Rows are points. Each copy is the shape, with its points in the same order, turned, moved and blurred by noise. Some copies are also mirrored. Which?

Shape (6 x 2):
+0.56 +0.02

-0.03 +0.35

+0.13 +0.46

-0.35 -0.47

-0.12 +0.19

+0.07 -0.47
Copy 1, 6 rows:
+0.47 +0.19

-0.21 +0.29

-0.13 +0.40

-0.22 -0.69

-0.23 +0.06

+0.18 -0.45
Copy 1 is: only turned
Copy 2, 6 rows:
-0.15 -0.52

-0.38 +0.13

-0.48 -0.04

+0.50 +0.24

-0.19 +0.11

+0.36 -0.18
Copy 2 is: mirrored
Copy 3, 6 rows:
+0.51 -0.29

-0.11 -0.50

+0.01 -0.64

-0.28 +0.35

-0.19 -0.30

+0.14 +0.29
Copy 3 is: mirrored
Copy 4:
-0.56 -0.39

+0.00 -0.43

-0.04 -0.57

+0.05 +0.43

+0.14 -0.15

-0.25 +0.26
Copy 4 is: only turned

Shape (9 x 3):
-0.48 +0.06 +0.14

-0.13 +0.10 -0.10

+0.12 +0.49 -0.28

+0.09 -0.29 +0.45

+0.40 -0.61 -0.06

+0.70 -0.02 -0.16

-0.22 +0.07 -0.10

-0.29 +0.34 -0.58

-0.58 +0.15 +0.12
Copy 1, 9 rows:
-0.17 -0.29 -0.35

-0.14 +0.03 -0.08

-0.41 +0.24 +0.23

+0.36 -0.42 +0.08

+0.72 +0.16 +0.10

+0.28 +0.34 +0.58

-0.14 +0.01 -0.19

-0.48 +0.43 -0.28

-0.30 -0.33 -0.43
Copy 1 is: only turned
Copy 2 (9 x 3):
+0.07 +0.56 +0.03

-0.09 +0.18 +0.06

-0.56 -0.19 -0.05

+0.48 +0.03 +0.42

+0.62 -0.39 -0.11

+0.09 -0.73 +0.16

-0.07 +0.25 -0.11

-0.55 +0.10 -0.40

-0.15 +0.56 +0.00
Copy 2 is: mirrored

Shape (12 x 6):
+0.00 +0.80 +0.35 -0.40 +0.30 -0.46

-0.56 -0.27 -0.36 +0.07 +0.18 -0.39

+0.12 +0.24 +0.07 -0.01 +0.07 +0.27

-0.29 -0.25 -0.13 -0.44 +0.29 -0.40

-0.22 +0.79 -0.29 +0.29 -0.07 -0.16

-0.55 -0.04 +0.28 +0.03 +0.56 +0.43

-0.42 +0.26 -0.31 -0.07 -0.22 +0.19

+0.10 +0.17 +0.31 +0.09 +0.06 +0.27

-0.25 +0.32 -0.37 -0.18 +0.17 -0.54

-0.16 -0.17 +0.23 -0.21 -0.32 -0.49

+0.08 +0.12 -0.07 -0.56 -0.42 +0.13

+0.22 +0.65 -0.02 -0.19 -0.16 +0.44
Copy 1, 12 rows:
+0.18 +0.53 +0.98 -0.39 -0.46 -0.28

+0.61 +0.08 -0.24 -0.31 +0.03 -0.41

+0.01 +0.19 +0.24 -0.08 -0.40 +0.27

+0.25 +0.28 -0.08 -0.28 -0.26 -0.63

+0.64 -0.20 +0.68 -0.36 -0.14 +0.25

+0.55 +0.76 -0.21 -0.03 -0.53 +0.25

+0.53 -0.20 +0.20 +0.14 -0.35 +0.03

+0.00 +0.39 +0.24 +0.05 -0.25 +0.30

+0.42 -0.02 +0.36 -0.53 -0.20 -0.43

+0.09 +0.24 +0.29 +0.14 +0.16 -0.53

-0.09 -0.17 +0.31 +0.35 -0.45 -0.27

-0.06 -0.11 +0.57 +0.06 -0.63 +0.36
Copy 1 is: only turned
Copy 2, 12 rows:
-0.83 +0.22 -0.63 -0.21 -0.45 -0.17

+0.28 -0.24 -0.38 -0.19 +0.14 +0.38

-0.27 +0.24 +0.13 -0.01 -0.08 -0.29

-0.12 +0.21 -0.45 -0.35 +0.24 +0.41

-0.02 -0.11 -0.33 +0.24 -0.69 -0.29

-0.21 -0.20 -0.19 -0.13 +0.59 -0.52

+0.12 +0.14 -0.22 +0.43 -0.04 -0.08

-0.43 +0.09 +0.25 -0.02 +0.00 -0.32

-0.01 +0.12 -0.61 -0.17 -0.35 +0.23

-0.47 -0.01 -0.08 +0.06 +0.00 +0.63

-0.31 +0.68 +0.01 +0.37 -0.03 +0.20

-0.35 +0.53 +0.08 +0.32 -0.34 -0.49
Copy 2 is: only turned
Copy 3:
-0.36 +0.49 +0.14 -0.38 +0.72 +0.66

-0.44 -0.41 +0.14 +0.15 +0.42 -0.38

-0.19 +0.21 -0.07 +0.03 -0.21 +0.22

-0.26 -0.46 +0.09 +0.20 +0.43 +0.10

-0.34 +0.68 -0.02 -0.13 +0.27 -0.37

-0.81 -0.16 +0.41 +0.02 -0.41 +0.21

-0.23 +0.32 +0.31 +0.35 +0.04 -0.15

-0.15 +0.27 +0.03 -0.13 -0.28 +0.32

-0.36 +0.14 -0.07 +0.07 +0.65 -0.22

+0.29 -0.24 +0.40 -0.09 +0.45 +0.07

+0.14 +0.21 +0.18 +0.50 +0.11 +0.33

-0.13 +0.82 -0.03 +0.18 -0.15 +0.36
Copy 3 is: mirrored
Copy 4 (12 x 6):
-0.59 -0.01 -0.52 +0.07 +0.09 +0.74

-0.24 +0.22 +0.03 +0.02 +0.61 -0.45

-0.04 -0.09 +0.00 +0.19 -0.33 +0.12

-0.53 -0.25 -0.02 +0.04 +0.52 -0.21

-0.18 +0.68 -0.46 +0.05 -0.17 +0.08

+0.32 -0.19 +0.02 +0.68 +0.33 +0.08

+0.03 +0.12 -0.45 +0.11 -0.09 -0.39

+0.12 -0.12 +0.08 +0.11 -0.25 +0.26

-0.64 +0.31 -0.31 +0.01 +0.28 -0.08

-0.20 -0.24 -0.11 -0.59 +0.30 -0.01

-0.27 -0.47 -0.39 -0.20 -0.36 -0.22

-0.09 -0.07 -0.40 +0.17 -0.71 +0.14
Copy 4 is: mirrored
